Each row of a before or after table is a point. One or more steps were done to the points. Then noise was added and the rows were shuffled. The steps act on columns, c1 being the first. What was done? A step turns or swaps two columns, mirrors them in a line or flattens them onto one, adds a multiple of one to another, or multiplies or shifts one. Angles are multiples of 10 degrees, from the lower column toward the higher: turns from -170 to 170, lines from 10 to 170 but not 90. Use the fewest steps. Two steps may share a column if one is a turn and the other turns, adds or multiplies; they go together, in the order done. Otherwise the lowest column goes first.

Before (10 x 2):
-.16; .54
-.07; -.65
.19; .21
-.65; -.30
-.79; .35
-.08; .35
.18; .72
.15; -.12
-.03; .21
.10; -.71
After, 10 rows:
.01; .02
.28; -.23
.44; -.33
-.22; .14
-.14; .14
-.38; .29
-.24; .18
.14; -.08
-.64; .52
-.25; .18
Steps: flatten c1 and c2 onto the line at 140 degrees

Before, 13 rows:
.85; -.19; .12; -.59
.05; .34; .41; .01
.17; -.61; -.33; -.07
.30; -.35; -.18; -.08
-.08; .48; .46; .14
.48; -.48; -.08; .16
-.28; .51; .37; .02
.47; -.09; .53; -.72
.05; -.45; .14; .32
-.04; .20; .30; -.32
-.40; -.18; .14; -.14
.69; -.19; .28; -.24
.21; -.36; -.06; -.05
After, 13 rows:
.05; -.36; .20; -.32
-.01; -.36; .30; -.21
.05; .51; -.18; .30
-.18; .49; .02; .13
-.32; -.49; .55; .01
.57; -.15; .62; -.58
-.06; .30; .09; -.02
.31; .17; .15; .00
.15; -.15; .48; -.69
.18; -.20; .30; .43
.39; -.22; .35; -.99
-.21; -.47; .40; -.44
.07; -.58; .29; -.21
Steps: mirror c1 and c4 in the line at 130 degrees; add -1 times c2 to c3

Before, 9 rows:
-.61; -.80; -.27; -.26; .17; -.02; .06; .02
-.41; -.25; -.60; -.45; .23; -.13; -.43; .20
.08; .39; .25; .54; -.04; .84; -.29; -.37
-.13; .41; .26; .35; -.39; .12; .09; -.13
-.66; .23; .68; -.21; .08; .23; -.04; .51
.26; -.20; .49; .46; -.09; .27; -.53; -.09
-.36; -.11; -.24; .17; .45; -.11; .18; .28
-.57; -.35; -.32; -.13; .50; -.31; -.47; -.38
.47; .29; .44; .17; .03; .40; .12; -.40
After (9 x 8):
-.01; .22; -.23; -.68; -.43; -.70; -.01; .33
.28; -.26; -.45; .61; -.04; -.35; -.40; .48
-.07; .43; .36; -.27; -.15; -.16; .07; -.79
-.52; .30; .18; -.41; .39; .31; .11; -.08
-.80; .38; .55; -.25; .31; -.20; -.28; -.19
-.37; -.17; .46; -.48; .02; .17; -.50; -.20
.48; -.37; -.16; .31; .70; -.43; -.47; .81
.25; -.80; -.26; .28; .12; -.54; .08; .34
.23; -.10; .17; .23; .06; -.30; .19; .94
Steps: turn c1 and c6 by 110 degrees; turn c3 and c4 by -90 degrees; multiply c5 by 2; turn c5 and c8 by 70 degrees

Before, 8 rows:
.25; .00; .22; -.24; -.12; -.43; .20; .03; .23; .03; -.07
-.50; -.08; -.14; -.11; .11; .27; -.06; .29; -.30; -.06; .08
.14; -.24; .12; -.13; -.32; .19; -.19; .12; -.12; .00; -.35
-.06; -.32; -.05; .09; -.26; -.05; -.16; .22; -.14; .01; -.45
.34; -.31; -.17; -.17; -.20; -.16; .04; .02; .14; .18; -.09
.07; -.22; -.13; .09; .27; .30; .20; -.15; -.57; -.19; -.01
-.22; -.29; -.04; -.03; -.07; .24; -.17; -.13; -.17; -.28; -.33
.00; .25; -.15; -.04; .06; .13; .21; -.07; -.29; -.64; .07
After:
-.19; -.07; -.33; -.21; .22; -.40; -.10; -.07; -.29; -.11; .01
.14; .00; .28; -.47; -.21; .31; .16; -.29; .21; .07; .14
-.06; -.29; -.12; -.05; -.57; -.11; .21; .26; -.11; -.31; -.31
-.06; .26; -.12; -.09; .16; -.05; .06; .14; -.19; -.69; .20
-.02; -.32; -.06; .18; -.94; -.10; .30; -.19; -.16; .01; -.36
.09; -.24; .16; -.27; -.84; -.22; .21; .02; -.11; -.03; -.34
.01; -.31; .03; -.33; -.34; .10; .08; -.12; .10; .21; -.01
-.03; -.23; -.06; .19; .26; -.13; .10; .29; -.52; -.30; .16
Steps: flatten c1 and c3 onto the line at 60 degrees; multiply c4 by 2; add 1.5 times c11 to c5; turn c7 and c11 by 60 degrees; turn c6 and c8 by 140 degrees; turn c9 and c10 by 10 degrees

Before, 13 rows:
-.22; .28; -.23; -.67; .06; -.03; .06; .16; -.16; .20; .35; .00; -.02; -.02
-.07; -.07; .16; .15; .00; -.43; .23; .31; .63; -.08; .42; -.40; -.19; -.11
-.07; -.60; .32; .23; .35; .12; .28; -.27; .27; .23; -.10; -.45; .02; -.43
.18; -.06; -.16; .02; -.09; -.21; .07; .23; -.32; .38; .20; -.51; .20; -.08
.02; .02; .08; -.15; .27; -.36; -.11; .22; -.05; -.02; .38; -.26; .24; -.26
.20; -.51; -.04; .22; -.21; .10; .11; .14; .04; -.36; -.60; -.03; -.21; -.14
-.04; .11; .12; -.15; -.21; .00; -.15; -.21; .26; .22; -.15; -.17; -.25; .45
-.06; .05; .17; .16; .37; .33; .03; .02; .17; .18; -.23; -.06; -.24; -.11
-.53; -.09; -.07; .11; -.22; -.13; .18; -.07; .01; .13; -.06; -.11; .10; -.10
-.14; -.03; .12; .09; .03; -.56; .29; -.28; .32; -.09; .02; -.13; -.53; .25
.39; .18; .22; -.05; -.21; .08; .04; -.04; .06; -.22; .30; -.12; -.21; .01
.29; .12; -.17; .09; .59; -.13; .07; .18; .83; -.12; .21; .10; .00; -.67
-.06; -.25; .35; .12; .33; -.33; -.04; -.20; .30; .45; .16; -.23; -.41; -.47
After (13 x 14):
-.05; .11; .08; .36; -.33; .36; -.16; -.24; .20; -.08; -.14; -.17; -.21; -.31
.18; -.06; -.11; -.06; -.14; -.26; .07; .20; -.27; .08; .20; -.50; .22; .06
-.21; .28; -.16; .58; .10; .55; .07; -.03; -.36; -.09; .35; .01; .16; .36
-.06; .05; .11; -.19; .60; .14; .03; -.24; .13; -.12; -.24; -.06; .03; .02
-.06; -.07; .11; -.19; .00; -.63; .23; -.18; .69; -.39; .42; -.39; .32; .02
-.07; -.60; .22; -.42; .55; -.30; .28; .03; .69; -.07; -.10; -.45; -.27; .25
.40; .18; .16; .04; -.33; .13; .03; -.21; -.08; -.52; .30; -.12; -.04; .02
-.53; -.08; -.06; -.13; -.36; -.27; .18; .10; .07; -.17; -.06; -.09; -.07; .02
.20; -.52; -.03; -.25; -.34; -.17; .11; -.21; .40; -.66; -.61; -.02; .15; .01
.29; .12; -.12; -.41; .95; -.54; .08; .00; .73; -.41; .21; .11; .18; .54
.03; .02; .07; .00; .44; -.36; -.11; .24; -.06; -.32; .38; -.26; .21; .29
-.13; -.03; .10; .05; .04; -.51; .30; -.53; .34; -.40; .03; -.13; -.29; -.27
-.07; -.25; .25; -.33; .53; -.66; -.04; -.42; .47; .16; .16; -.23; -.21; .35
Steps: add -0.7 times c2 to c9; multiply c3 by 0.7; turn c4 and c14 by -150 degrees; add 1 times c4 to c6; multiply c5 by 1.6; swap c8 and c13; shift c10 by -.30
